Every row gives one point. The points of each table are mixes of a few directions, plus a little noise. Count the directions of each table, and those that both share. Where both have some left over, give the other angles between the two spaces (their principal angles), to ten degrees, smallest first.

First (4 x 2):
[[-22.7   9.8]
 [ 25.4 -11.0]
 [ 24.8 -10.8]
 [-27.5  11.9]]
Second:
[[ 31.7 -13.7]
 [ 21.6  -9.5]
 [-10.0   4.3]
 [ -3.6   1.8]
 [-39.6  17.1]]
Directions: first 1, second 1, shared 1

First, 6 rows:
[[ -5.8   9.3   9.1 -16.5 -24.7 -19.4]
 [ 10.9  -0.8  27.6 -31.2  13.6   1.1]
 [ -5.3  11.9 -16.8  43.7 -16.9 -10.6]
 [ 29.8 -16.8 -17.5  11.7 -26.3  11.8]
 [-14.7  -1.4 -14.8   1.4  -5.3  -1.2]
 [-14.9  -2.2  11.9  -9.3  59.8  17.9]]
Second (7 x 6):
[[ -4.2   4.9   4.2  -1.9  -2.2  -6.0]
 [ 38.1 -41.9 -33.5  17.0  17.5  50.2]
 [  9.1  -9.9  -8.1   4.3   4.4  11.9]
 [-10.4  11.6   9.2  -4.8  -4.6 -13.7]
 [-32.4  35.7  28.8 -14.6 -15.1 -42.3]
 [ 13.3 -14.7 -11.8   5.8   6.4  17.4]
 [-13.2  14.6  11.5  -6.3  -6.2 -17.5]]
Directions: first 4, second 1, shared 1

First:
[[-16.6   2.1   5.7   1.6  -0.9  20.2  23.7  21.8 -11.2 -13.6  -9.3]
 [-36.5   4.8  11.8   2.9  -1.6  43.9  51.8  48.3 -25.2 -30.1 -20.7]
 [-22.1   3.3   7.2   1.6  -1.3  26.4  31.4  29.2 -15.0 -17.7 -11.7]
 [ 17.3  -2.7  -6.1  -0.9   0.9 -20.8 -25.3 -23.2  11.8  14.5   9.6]
 [-12.8   1.9   3.9   0.7  -0.7  15.3  18.2  16.5  -8.7 -10.6  -7.0]
 [ 26.7  -3.2  -8.4  -2.1   1.8 -32.6 -38.4 -35.7  18.3  22.7  14.7]
 [ 21.9  -2.0  -7.3  -1.1   1.2 -26.9 -31.7 -29.2  15.2  18.0  12.0]
 [ 21.3  -2.7  -6.9  -1.5   1.0 -25.9 -30.2 -28.2  14.5  17.7  11.5]]
Second, 10 rows:
[[-53.4  12.4 -12.1 -42.3   1.4  22.0 -10.9  -3.4  26.7  21.9  10.4]
 [-35.8  56.9  -5.1   1.0 -30.3  13.6  21.0 -33.0 -14.8 -25.3  49.6]
 [-21.2  10.7  -4.4 -13.3  -3.1   8.6  -1.1  -5.0   6.8   4.0   9.1]
 [ 37.3  -0.9   9.0  34.2  -6.0 -15.5  12.2  -2.6 -23.9 -21.9  -0.3]
 [ 35.7 -37.1   6.3  11.0  17.5 -14.0  -9.5  20.5   1.5   8.9 -32.2]
 [ 23.3 -25.1   4.0   6.6  12.2  -9.1  -6.7  14.0   1.6   6.6 -21.9]
 [-35.6  16.6  -7.6 -23.1  -4.5  14.5  -2.5  -7.5  12.2   7.8  14.2]
 [  2.0  24.6   2.0  16.6 -16.2  -1.4  14.9 -15.7 -17.8 -21.4  21.6]
 [ 29.5 -31.6   5.1   8.4  15.1 -11.6  -8.4  17.5   1.9   8.2 -27.4]
 [ 18.1 -26.5   2.7   1.0  13.9  -6.9  -9.2  15.2   5.9  10.8 -23.1]]
Directions: first 1, second 2, shared 0; angles 80

First (10 x 18):
[[ 25.0 -29.0 -48.6   9.7  19.0 -30.7  -3.0  -0.1  34.2  16.1   7.9 -30.1
   12.4 -18.1  14.1  -5.5  11.3 -32.2]
 [ 29.1 -15.0  -0.4   5.9 -26.3  -8.6  -9.8   1.7  16.8  34.1 -18.0  -4.9
   40.4  -1.2  28.9 -11.2  13.1 -16.7]
 [  2.2  31.7 -30.9  28.5  20.1 -15.6   2.2  -0.6  -4.9  -4.6  20.7   9.7
  -15.1  23.0   5.9  -4.6  -6.0  -4.0]
 [-28.3  28.0  -4.6   9.2  11.4   1.6   4.1  10.5   1.0 -28.8   1.7   9.7
  -28.8  11.3 -14.5  14.1   3.1  25.2]
 [-24.2  27.8  -5.4  -4.5  27.2   5.3  -6.1  -1.5 -22.2 -29.8  27.9   8.2
  -40.4   9.1 -23.7  -2.6  -8.5   8.0]
 [ 10.0 -17.7  38.8  -7.4 -19.6  19.5  23.8 -13.8 -23.1  14.4 -12.1  12.1
   17.5   0.0   2.0   7.0 -25.9   5.2]
 [-16.8  10.0   7.9   9.1   4.4   6.6  21.8   1.9  -5.2 -16.5  -5.1  10.7
  -15.4   7.4 -10.3  19.6 -11.6  23.0]
 [ 23.0 -22.6  44.1 -22.0 -31.4  20.8  -3.5 -14.2 -24.9  30.6  -9.2   7.4
   33.9  -4.7  11.2 -15.4 -12.9 -12.5]
 [ -9.7  31.5 -19.3  13.6  19.7  -6.8  -4.6   1.1 -10.1 -15.7  21.2   9.2
  -24.1  16.6  -5.2  -4.6  -3.0   1.8]
 [ -9.4 -45.1  18.3 -42.7 -24.6   7.8 -25.9  16.5  39.0   0.6 -34.2 -31.6
   19.3 -42.3  -7.3   3.4  40.7   2.3]]
Second (9 x 18):
[[  6.1  -2.8  -2.3   6.9 -11.1  -4.9  -8.8   5.9  10.9   7.9  -1.2  -3.3
   25.5  -0.7  23.0 -13.7   2.2 -10.7]
 [  5.1 -16.0 -12.8 -18.8  17.9   0.0   0.9 -12.9  -0.8   1.0   3.2 -14.9
  -24.4 -15.1 -28.7   7.8   8.4  -1.8]
 [ 28.9 -23.8 -24.5  -8.1   0.0 -15.3 -18.8  -5.4  18.9  26.8   0.0 -22.4
   17.4 -15.3   8.9 -15.2  20.3 -28.5]
 [-17.4   7.7  -6.7 -17.3  19.2  26.5  14.6 -31.6 -12.9 -18.0   0.2  -8.0
  -38.6  -8.6 -48.1   7.5   0.2  37.7]
 [ -7.2  31.3  -6.4  -0.2   4.3  26.7  12.2 -34.3 -17.8  -4.2  -7.3   7.4
  -27.7  12.8 -34.9   1.6   3.9  44.3]
 [ -1.3  21.4  31.4  23.6 -10.2 -19.2   9.6  36.7 -20.6  -1.6  -1.2  42.0
   -7.5  35.1  19.7  28.3 -16.7 -11.4]
 [ -9.5 -23.4   0.2   1.8 -14.7  -0.9 -14.6  14.5  30.7  -6.7   4.8 -22.1
   55.0 -23.4  43.8 -32.0  -5.4 -18.2]
 [ -5.1  20.0  29.1  12.5   4.0 -14.1  17.3  26.8 -30.0  -7.8   0.4  40.3
  -35.7  31.5  -8.2  41.2 -15.9  -1.6]
 [  0.4 -14.4  -8.1  -0.5  -9.4   1.2 -12.4   0.3  21.7   2.5   1.2 -18.9
   35.9 -16.3  24.4 -25.5   3.1  -9.9]]
Directions: first 5, second 4, shared 2; angles 70, 80

First (8 x 32):
[[ -3.6  -8.0 -17.1  11.0   5.4  19.7 -13.7   2.1  32.6  11.4 -14.1  40.2
   -0.1 -20.2  33.8  21.0 -20.0   3.9 -21.0 -33.9  -7.3  40.1 -11.4  26.3
  -35.6  29.2   4.1  -7.3 -42.3  41.8 -29.7   2.5]
 [ 24.4  -4.2  10.6  -4.1  10.5  12.8  30.9 -31.1 -13.0 -10.9  -1.1  -8.4
    1.8  -2.6 -12.7 -59.2  34.3  -6.3  28.8  11.1   1.9   5.0  -5.1  -5.5
   46.4  -1.2 -26.2  11.5  17.5 -24.4  51.2   9.2]
 [ -6.8   6.6  22.4  13.9  -2.0  13.4  -7.1  12.4   8.4   4.8 -20.0  34.5
  -25.7 -20.8  16.3  13.8 -28.6  12.8 -28.8 -14.8   7.1  12.2 -17.8  27.0
  -23.8   2.9  -6.0  -6.1 -30.5  -5.3 -29.7  24.5]
 [  2.3  14.4 -11.3   0.0  -5.2 -10.0  -9.4  10.0  12.4   8.9   2.1 -14.6
   10.5   2.2   0.7  16.0   7.2   4.1   0.5   8.4   0.8  -3.3   5.7  18.0
  -25.8 -13.8  16.5   8.5   5.3  -0.9 -29.2   3.2]
 [-15.8  13.3  -7.8 -25.4   6.6 -12.1 -30.2   5.5  -1.4  -7.7  12.2 -14.4
    4.6  13.8 -13.8  16.7 -14.2   8.8   1.1  20.2 -12.5 -10.8   9.7   1.2
  -15.8 -22.9  39.8   7.7  20.8  18.8 -28.4 -17.6]
 [ -5.1 -10.5  13.2 -19.7   3.4 -12.2  12.7 -13.1 -41.9 -21.2  19.3 -27.9
   -1.2  24.8 -34.5 -28.4   8.7 -10.3  23.3  24.9  -1.9 -34.0  12.0 -51.5
   57.4 -11.2  -6.7  -1.9  40.0 -19.2  55.7 -21.7]
 [  3.9 -12.8   0.4  -0.4  -3.7  -8.2  18.8  -6.9 -20.3  -5.5  10.9 -18.7
    6.3  12.9 -14.0 -16.0  16.6 -13.0  16.2   5.8   3.2 -17.1   8.7 -33.9
   35.4   4.4 -17.2  -4.3  17.5 -14.3  42.4 -11.2]
 [  0.2   1.5 -11.1  24.5 -15.2  -3.4  -1.8  21.4  22.8  20.6  -9.3   9.3
    3.8 -10.4  23.8  36.3  -4.4  -0.2 -19.7 -20.4   9.0   8.1  -1.6  18.9
  -38.0  13.0  -4.3  -7.3 -28.1   3.2 -32.4  11.6]]
Second:
[[-13.5 -10.5  17.4 -17.4   1.3   5.8   2.4   5.1   1.9  -8.5 -13.7   1.0
  -17.6  -2.7 -13.9  -4.6  -7.7  -7.2   2.2   7.4   7.5  -1.3  -8.3  -2.3
   12.7 -10.0  -4.0  -0.1   1.1  -1.8   5.7   3.3]
 [  5.0 -10.3  14.7  15.9  -2.3   3.1   5.3  -3.3 -15.2   4.0   5.0  18.4
   -8.4   0.3  -2.0  -8.2   5.4   3.0  -9.3  -3.7  -5.3  -2.5  -5.9  -6.4
   17.3   5.2 -19.2   5.1   2.8 -12.0  19.6   1.6]
 [  1.5  20.7 -26.0  -9.8   4.1  -6.7  -7.7  -0.9  13.5  -1.9   2.8 -23.4
   18.4  -0.1  11.0   8.9  -6.8   2.5  10.0   0.0   3.1   3.9  12.6   7.7
  -27.1   1.5  25.3  -8.8  -4.6  12.7 -25.6  -3.2]
 [-13.4 -25.9  25.0 -11.6  -3.6   8.1   6.5   9.3   2.7  -1.9 -15.3  13.2
  -22.0  -1.5 -19.9  -2.2   5.1 -13.3  -2.7   7.5   3.9  -0.7 -15.2  -3.0
   22.2 -12.0 -17.5   8.4   3.9  -2.8  16.1   3.7]
 [ 29.4  -0.2 -11.2  53.6  -8.4  -7.0   3.5 -11.7 -20.5  23.2  29.0  22.7
   19.5   5.4  20.1  -0.3  25.2  14.1 -17.0 -19.0 -20.9   0.2   6.5  -3.9
    1.8  25.1 -20.2  10.3   2.5 -11.0  17.7  -4.8]
 [-19.5 -28.4 -28.7 -32.5 -12.1  -3.8  -6.0  30.7  62.6  14.8 -22.0 -24.8
   13.9   2.2 -13.3  39.3  28.8 -32.3  16.9   9.8   8.7  16.3  -1.2  21.6
  -29.4 -19.0  14.7  15.8  -0.3  39.8 -31.8  -9.0]
 [ 38.2  31.9  -2.6  61.4   3.8  -7.0   2.7 -31.8 -53.7   7.3  40.9  24.2
   15.7   3.1  32.2 -23.3  -3.9  36.1 -20.5 -22.4 -21.4  -9.4  13.6 -14.7
    7.3  35.1 -13.1  -7.6  -0.6 -31.0  22.6   1.4]
 [ 15.7 -31.6  14.8  44.1 -13.8   1.1  10.1  -1.4 -17.2  23.6  13.7  38.3
   -3.5   4.3  -0.3  -1.7  32.9   0.0 -20.6 -11.4 -17.1  -0.7  -9.9  -6.3
   25.8  13.5 -40.9  21.2   7.0 -14.1  35.4  -1.3]
 [ -6.7  41.8 -38.7 -35.7  12.0  -8.3 -15.6  -0.4  25.2 -15.7  -5.0 -48.2
   23.2  -2.1  12.7  11.4 -26.9   2.9  23.5   5.8  13.2   4.3  19.7  12.9
  -46.0  -6.8  52.2 -21.1  -8.9  21.9 -49.9  -3.0]
 [-37.5  12.2  34.3 -68.1  19.2  14.0  -1.1   3.9   0.4 -44.6 -35.5 -21.9
  -39.8  -9.7 -26.7 -19.7 -53.1  -6.7  17.8  25.3  28.4  -8.6 -10.7  -6.0
   14.9 -31.1  21.1 -23.7  -2.9  -3.6  -9.4  11.7]]
Directions: first 5, second 3, shared 1; angles 50, 90

First:
[[ 14.8  -9.3   1.6 -15.0  -0.6  16.4   9.9  15.4  -1.1   7.1 -15.8 -26.0
   10.0  -6.2  23.1  14.6 -16.6   2.4 -32.9  -1.5 -16.0 -14.9   2.7 -27.6
   19.8  26.0  10.2   2.5  -2.1  -9.6  -3.3  -2.3]
 [-30.5  17.6   1.0  16.0  -1.0 -28.0 -15.4   5.3  -5.0 -15.2  29.0  38.9
    5.2   9.3 -28.2 -15.8  34.2 -19.0  51.7  -7.0  12.3  20.7 -36.2  36.0
  -24.7 -27.7   3.1 -28.3 -10.5   8.2  10.7  24.1]
 [  3.9 -18.7   5.7   3.3  10.0  -0.5   2.7   8.6 -15.1   6.6   8.9   4.5
  -20.7  -5.3  11.8   4.2 -12.2  11.2   1.1  14.1  12.3   0.3   0.7 -28.0
  -13.7  13.9  17.3   4.0   1.6 -28.6  -1.1 -29.2]
 [  5.1 -11.2 -18.5   8.5  -6.6 -14.5  -0.4 -10.4 -15.2 -10.7   2.8  -0.2
  -27.8  -1.1   8.4 -32.4  -8.5   4.2  -8.8  11.6   0.5  -7.5  11.3  -9.2
  -22.5  -2.9  25.9  25.1   5.8  -9.1  -2.8 -15.1]
 [ -5.2  33.3  -5.4  14.5 -14.0  -9.6  -4.7 -33.5  14.3 -17.5 -11.7   6.8
    2.5  14.9 -23.0 -16.5   9.2  -9.7   7.3 -18.9  -8.9   3.5   9.1  50.8
   -4.6 -34.2 -30.8   4.0  15.5  40.8   2.2  33.4]
 [ -8.6 -12.2 -41.5 -27.8 -18.3  -2.8 -11.4   8.3  16.4  -1.7  13.1 -11.1
   34.8 -10.8 -10.3 -39.1  37.0 -13.8  -6.7   7.0 -11.1  -4.6   1.0  17.7
   27.1  -9.2  20.0  15.2 -36.1  27.5  -5.5  16.9]
 [-11.7  37.8  30.9  28.1   4.5 -11.0  -0.7 -10.4  -3.2 -13.6  -4.4  23.9
   -5.6  18.8 -15.0  20.2  -2.7  -9.6  28.5 -25.3   1.0  12.3 -21.9  29.8
  -22.2 -17.5 -29.4 -32.3  23.7   7.8  10.7  28.0]
 [  8.6 -40.4 -15.0 -12.6   8.0   7.1   0.1   3.6  -4.5  18.2  13.9  -5.1
  -18.0 -17.3   9.9  -9.3  -4.4  20.9  -6.4  32.4  18.9  -1.8  24.4 -34.4
    1.8  13.9  22.2  28.7 -12.2 -23.5 -10.2 -49.8]
 [ 14.9 -18.5  15.3 -11.8  12.7  20.2  11.1  17.8  -4.0  18.7  -9.4 -17.2
   -0.1  -9.2  23.5  32.2 -22.8  13.1 -21.3   6.6   1.4  -7.8   5.0 -41.4
   14.8  31.8   4.5  -1.9   0.6 -26.0  -3.3 -24.5]
 [  6.2 -14.3 -37.0 -28.0 -19.8   5.0  -1.1  11.7   9.1  -2.7  -4.9 -30.1
   27.4 -10.2  10.6 -31.8  13.3 -11.3 -35.3   4.0 -24.9 -18.6   5.3  -4.6
   28.8   8.3  28.5  20.6 -25.3  16.3  -6.6  15.0]
 [  2.7  35.6  63.2  25.4  24.9  17.2   9.6 -16.1   8.2  11.3 -19.8  16.9
   -7.7  16.6 -10.8  74.4 -26.1  12.7  22.8 -24.2  14.9  18.3  -0.5  12.1
   -4.8  -2.4 -70.0 -36.8  39.9  -1.5   7.1   2.2]]
Second (11 x 32):
[[ -1.8   0.7   0.6   0.0  -0.3   0.9  -0.8  -0.4  -0.8   0.2   0.1  -0.8
    0.4   0.6  -0.4  -0.7  -0.5  -0.3  -1.7  -0.1  -1.4  -0.3  -1.1   0.7
    1.0   1.4  -0.7   1.2   0.4   0.9  -1.3   2.3]
 [-54.2  32.3  26.8 -11.1  -5.7  28.5 -12.4 -16.3 -20.4  -3.6   8.8 -37.1
   27.6  17.0  -5.5 -27.5 -12.2  -8.1 -60.7 -16.6 -65.8  -1.6 -36.7  33.6
   44.9  51.2 -33.0  44.0  12.6  41.9 -57.9  74.7]
 [ 34.4 -20.5 -17.2   6.6   3.5 -17.5   7.8  10.4  12.6   2.7  -5.8  23.3
  -17.0 -10.0   3.5  16.5   7.7   5.2  37.9  10.5  40.7   1.0  22.8 -21.4
  -28.3 -32.0  20.4 -27.9  -8.2 -26.1  36.1 -46.9]
 [ 24.3 -14.3 -11.5   4.4   2.5 -12.3   5.7   7.1   9.2   1.6  -3.9  16.2
  -12.2  -7.7   2.4  12.0   5.3   3.5  26.6   7.6  28.7   0.8  16.1 -15.2
  -19.7 -22.7  14.7 -20.0  -5.8 -18.2  25.4 -33.2]
 [  2.2  -1.3  -0.7   0.1  -0.2  -0.9   0.6   0.6   0.4   0.2  -0.6   1.2
   -1.1  -0.6   0.6   1.2   0.1   0.6   2.4   0.3   2.5   0.2   1.5  -1.0
   -1.5  -2.0   1.0  -1.6  -0.4  -1.3   2.0  -2.8]
 [-27.1  16.0  13.4  -5.0  -2.7  14.0  -5.8  -8.3 -10.5  -2.2   5.0 -18.6
   14.1   8.3  -2.9 -13.6  -5.9  -3.0 -30.3  -8.8 -33.0  -0.5 -18.5  16.9
   22.4  25.1 -16.5  22.1   6.4  21.2 -28.4  38.0]
 [-38.8  22.6  19.2  -7.6  -4.5  19.9  -8.1 -11.7 -14.3  -2.7   6.0 -26.6
   19.7  12.1  -3.9 -19.4  -8.8  -5.6 -43.2 -11.9 -47.0  -1.5 -26.2  24.3
   32.0  36.1 -23.3  31.7   9.1  30.0 -40.7  53.3]
 [ 33.6 -19.9 -16.7   6.6   3.4 -17.4   7.3  10.2  13.1   2.4  -5.5  22.6
  -16.9 -10.6   3.3  17.0   7.5   5.4  37.7  10.2  39.6   1.1  23.1 -20.6
  -27.3 -31.0  20.3 -27.5  -7.7 -26.1  34.8 -45.7]
 [-11.1   6.8   5.0  -2.8  -0.7   6.0  -2.3  -3.6  -4.4  -0.7   1.6  -7.7
    5.8   4.1  -1.0  -5.7  -2.5  -1.8 -13.4  -3.3 -13.7  -0.6  -7.7   7.9
    9.6  11.1  -6.8   9.1   2.5   9.1 -12.0  15.6]
 [ 41.7 -24.8 -20.9   8.1   4.4 -21.7   9.9  12.5  15.9   2.9  -6.3  28.6
  -21.0 -12.6   4.1  20.9   9.8   6.2  46.8  13.1  50.5   1.0  28.8 -26.3
  -34.8 -39.4  24.9 -34.0  -9.7 -32.4  44.0 -57.5]
 [ -1.6   1.0   0.8  -0.7   0.5   0.8  -0.5  -0.8  -0.9   0.1  -0.2  -2.1
    1.0   0.5  -0.6  -0.8  -0.3  -0.3  -2.0  -0.4  -1.5   0.2  -1.1   1.5
    1.5   1.4  -0.6   1.4   0.6   1.6  -1.5   2.9]]
Directions: first 5, second 1, shared 0; angles 50
